Each point is reached from the start by the listed moves, each made 0, 1 or 2 times, or once backwards (-1), plus a little noise. Say if it took an odd or an even number of moves. Then give how often each move was made.
In the rows, 128 means zero.

Moves:
(1): [121 155 115]
(2): [136 149 171]
(3): [156 139 113]
Start: [117 137 147]
Points:
[169 161 229] -> even (-1, 2, 1)
[152 170 175] -> even (0, 1, 1)
[139 174 119] -> even (1, 0, 1)
[165 185 104] -> odd (1, 0, 2)

Moves:
(1): [132 104 165 123 100 145 122 123 130]
(2): [148 129 124 127 129 118 136 140 128]
(3): [134 104 115 134 123 118 117 139 135]
(4): [134 123 140 132 134 143 122 118 121]
(5): [131 124 128 128 135 113 123 128 105]
(6): [123 132 121 139 145 136 143 154 113]
(7): [124 119 123 126 121 128 114 136  99]
(8): [132 151 110 144 124 122 148 113 122]
(9): [122 142 146 150 118 146 116 146 131]
Start: [130 127 123 134 139 119 109 137 119]
Points:
[180  49 233 196 104 214  83 249 160] -> odd (2, 2, 2, 2, -1, 2, -1, -1, 2)
[151 198  86 172 153 126 147  59 155] -> even (-1, 0, 0, 2, -1, -1, -1, 2, 0)
[166 137 167 157 102 100 109 114 117] -> even (1, 1, 0, 0, 2, -1, -1, 1, 1)
[ 95 159 139 203 175 171  67 181  42] -> odd (-1, -1, 0, 2, 1, 1, 1, 0, 2)
[136  59 173 154 131 139  31 128 151] -> even (0, -1, 2, 2, 1, -1, -1, -1, 1)
[112  90 122 165  65 135 110 152  52] -> even (2, -1, 1, -1, 0, 1, 2, 2, 0)
[113  90 148  89 133 127 112 161  78] -> odd (1, 0, -1, -1, 0, 1, 1, -1, -1)
